Rows are points. Each copy is the shape, with its points in the same order, turned, moved and blurred by noise. Some copies are also mirrored. Which?

Shape:
[[ 43   3  19]
 [ 45  19  22]
 [-19 -19 -29]
 [ -5  30  27]
 [  1  -8 -26]
 [ 33 -41  46]]
Copy 1, 6 rows:
[[-28  -5 -25]
 [-22   1 -46]
 [ 30  -5  36]
 [  0  35 -26]
 [ 22 -12  12]
 [-57   2  20]]
Copy 1 is: mirrored
Copy 2 (6 x 3):
[[ 18  -2  48]
 [ 34  -1  50]
 [-20  21 -17]
 [ 37 -13  -2]
 [ -8  35  -5]
 [-28 -35  60]]
Copy 2 is: mirrored
Copy 3 (6 x 3):
[[  1 -27  28]
 [ -6 -16  40]
 [ 22   9 -39]
 [-24  28  18]
 [ 26   5 -18]
 [-30 -55  -4]]
Copy 3 is: only turned

Shape, 10 rows:
[[ 12  -6  53  32  23  24]
 [-36 -17  15  23 -16 -16]
 [ 13 -19  37  23 -45  50]
 [-29  48  12  30  37 -17]
 [ 30  25   4  -8  -8  19]
 [ 10  20  11 -54  17  -6]
 [-35   9   3  -9 -40   5]
 [-25 -18 -27 -51  -4   4]
 [  9   6 -16 -24  10  -5]
 [ 28   3  -9 -54 -36 -11]]
Copy 1, 10 rows:
[[-35 -34  12 -24  35  52]
 [  9 -38 -11  14  53  -3]
 [-30 -53  50 -27  30 -11]
 [-24  -9 -27  52  22  52]
 [-23  -7  14  -4 -22   8]
 [ -9 -13 -45 -10 -36   9]
 [ -8 -44  -8  25  15 -31]
 [-11  -5 -51 -12   2 -46]
 [ -5   9 -24  -5  -7  -3]
 [ 20 -12  -5 -18 -40 -32]]
Copy 1 is: mirrored
Copy 2 (10 x 6):
[[ 50  11  35  22  -1  26]
 [  0  21  16  16   8 -37]
 [ 31 -15  60  32 -47 -16]
 [  4  43 -32  41  14  23]
 [ 14 -23  -9  15 -45  17]
 [ 14   4 -37 -32 -41  14]
 [-12  18   1  18 -41 -40]
 [-38  11  -4 -40 -39 -13]
 [-12  -9 -20 -15 -22   9]
 [ -1 -38 -27 -27 -55 -24]]
Copy 2 is: only turned

Shape, 15 rows:
[[ 19 -40   3  -8  -2 -31  -5 -17   2]
 [  7 -13  -1   9  -2  19  -3 -10  -1]
 [ 18  -4  10  11  29  13 -18  45 -12]
 [ 11  14  -3 -18  -8  12  -2   6 -16]
 [ 10   9  26 -17  23  15 -12 -14 -13]
 [ 10  16  -1 -33  -7   5  13 -10  29]
 [ 16   8 -11  13  26   0  11 -10  60]
 [  1  16 -16 -15  11 -16 -12 -18  -3]
 [  2  -4  -8   5  -2 -10  36  54  -1]
 [  6  15 -15   3  -7  21   1 -19   0]
 [ 12   6  -5  13   0 -29  -2 -10  15]
 [-18  16 -12  -2 -11   9  -2 -10  -4]
 [ -5  -6  -8   8  30   7 -12   1  -8]
 [-25  12 -13   0  -6   6 -13   4  -2]
 [-19   9 -12   9   4 -11 -16 -16 -11]]
Copy 1 (15 x 9):
[[ 23 -31  23 -42  26  -9   8  -3  -4]
 [ -4 -15  -8 -18  -7   3  -1   4   4]
 [-13  -7  38  15   0  27 -16  27 -12]
 [  6  14  12 -12 -22  -5   0   4 -17]
 [  1  20   3 -27   5   6 -31   9  -5]
 [ 24  18   8  -8 -10 -34  -1  -7  20]
 [ 31 -17  -4  20  14 -20 -10  21  44]
 [ 25  -2   0 -18   0 -30 -13  20 -18]
 [ -5   4  31  31   9  -2  43  12 -12]
 [ 10  -3 -21 -10 -22  -9  -2   8   1]
 [ 36 -22   1   3  17 -14  -3   4  -9]
 [ -2  -3 -16  -5 -14 -27  -1   6 -17]
 [ -8 -14   3  -8   6  -2 -14  37  -7]
 [-11 -11  -3   3 -13 -30  -6  10 -20]
 [  3 -19 -15 -11   4 -25 -12  16 -29]]
Copy 1 is: only turned
Copy 2:
[[  2 -18  15  26  11  15 -29 -31   2]
 [  2  -3  -2  19  -2  13   4   6  24]
 [ 30  37  -9  38  -4  14 -11  30 -10]
 [  5   5 -26  -5 -12   2  -6   7   0]
 [  1  40  -9  -4  -7  12 -10 -11  19]
 [ -8   3 -11 -11  14 -33  -4  -8  12]
 [-30  16  18  31  39 -34  -3  15  21]
 [-25   2   2 -12   7  10 -22   5  -3]
 [ 18  -5 -18  35  10 -11  20  17 -42]
 [-20  -8 -12   0  -4   5   5  17  23]
 [-30  -5  14  23   1  -3 -15   1  -9]
 [-10  -6   1 -13 -13   5  12  14   6]
 [  2  20   9  15  10  30   1  20   7]
 [  1  -2  13 -12 -10   8   8  24  -1]
 [-19   0  16  -6 -10  24  -4  12  -3]]
Copy 2 is: only turned
